Each row of a before or after table is a point. The points were changed in one or more steps. Then noise was added and the rows were shuffled. The steps act on how far a point lies along the listed directions, d1 being the first. Write out the steps. A step turns or swaps two directions, mirrors them in a line or flattens them onto one, adds a multiple of one to another, or multiplies one. Angles are multiples of 10 degrees, from the lower direction toward the higher: turns from -170 to 170, lines from 10 to 170 but not 90. Use the fewest steps. Two steps may share a direction if one is a turn and the other turns, adds or multiplies; they go together, in the order done. Otherwise the lowest direction goes first.
In the rows, 128 means zero.

Directions:
(1): [182 132 117]
(2): [125 182 134]
(3): [116 134  75]
Before (11 x 3):
[[128 128 139]
 [114 143 143]
 [110 158  92]
 [106 118 102]
 [108 158  89]
 [ 67 138 154]
 [132 132 143]
 [134 111 139]
 [124 148 130]
 [ 46 151  35]
 [140  64 135]]
After (11 x 3):
[[182 141  91]
 [143  78 120]
 [124 108  98]
 [144 121 136]
 [ 80 165 104]
 [152 133 128]
 [132 140 131]
 [145  79 122]
 [117 146 127]
 [152  28  55]
 [134 138 137]]
Steps: turn d2 and d3 by 110 degrees; turn d1 and d3 by -140 degrees

Directions:
(1): [190 152 156 150 115 106 126  87]
(2): [120 105 204 149 149 144 116 149]
(3): [100 126 125 171  71  98  95 141]
(4): [139 116 104 143 184  93  77 132]
(5): [ 89  96 141 112 131 107 129  61]
(6): [101 193 141 111 134 150  85 112]
Before:
[[145 129 123 140 104 121 128 136]
 [165 207 118 151 105 168 123 225]
 [ 64 110  67 132 172 105 107 185]
 [111 119 115 129 104 111 151 159]
 [ 89 102 104 121 142 147 108 171]
 [146 116 146 127 118 144 123 128]
 [157 174 103 115 129 172 140 207]
 [145 123  93 129 103 117 150 133]
 [196 153 122 120 155 144 136 177]
 [168 137 139  91 171 171 164 119]
 [132 161 136  99 141 154 127 117]
 [143 129 113 138  99 136 136 163]
 [160 116  91 127 157 110 135 136]]
After:
[[129 141 154 132 111 128 116 110]
 [143 122 125 122 101 132 126 106]
 [ 74 139 142 119 111 129 125 150]
 [ 59  64 182  94 115 147 175  92]
 [128  98 143 160 135  99 105 139]
 [125  73 174 128 106  97 153  75]
 [ 49  93  90  98 147 156 112 165]
 [ 12 100  89 113 199 135  97 201]
 [ 92 121 160 122 101 140 124 110]
 [116 127 168 148 111 130 113 139]
 [159  64 128 143 105 113 179 121]
 [153 104 136 111 140 137 163 124]
 [ 59  98 211  85 115 152 180  37]]
Steps: multiply d1 by 1.6; turn d2 and d5 by 160 degrees; add -0.5 times d5 to d4; turn d3 and d6 by 90 degrees

Directions:
(1): [126 140 129 184  65 135 179 148 147 134 128 164]
(2): [197 156  87 113 130 177 113 157 128 111 146 150]
(3): [115 128 152  61  70 129 108 176 144 143 110 120]
(4): [125 185  85 109 137  99 154 122 103 160  71 133]
(5): [190  78 129 132 122 118 126 101 163 175  89 126]
Before:
[[118  91 137 112 135 113 124 100 128 144 122 108]
 [143 104 150 104 118 138 110 145 146 135 136 121]
 [ 80 132 151 153 159 121 120 112  99  89 182 136]
 [101  97 168 134 126 131 109 128 138 128 142 110]
 [ 99 135 170 185 113 130 160 136 139  90 161 134]
 [ 91  97 171 105  93 121 110 132 134 142 136 108]
 [159 120 123 142 144 121 128 129 138 137 126 113]
 [149  90 134  56 126 102  99 143 140 154  81 107]
 [138 140 125 118 122 118 130 131 124 143 116 140]]
After, 9 rows:
[[102 128 155  83   8 104 151 204 159 152  80 143]
 [ 86  78 199 151 192  99 110  82 124  96 158  79]
 [130 156 112 111 118 115 133 143 118 141 112 145]
 [ 28  58 230  97  56  79 109 130 145 155 118  87]
 [116  42 178 180 187  92 119  42 130 137 151 113]
 [146 140 111 166 138 137 144 143 129 114 147 133]
 [ 64  90 164 157  92  75 168  96 140 148 117 115]
 [ 59  57 206 156 106 102 117 114 151 139 139  99]
 [136 115 158 103  77 152 112 178 155 126 153 133]]
Steps: turn d1 and d5 by -130 degrees; multiply d2 by 3; multiply d3 by 2; multiply d4 by 1.6
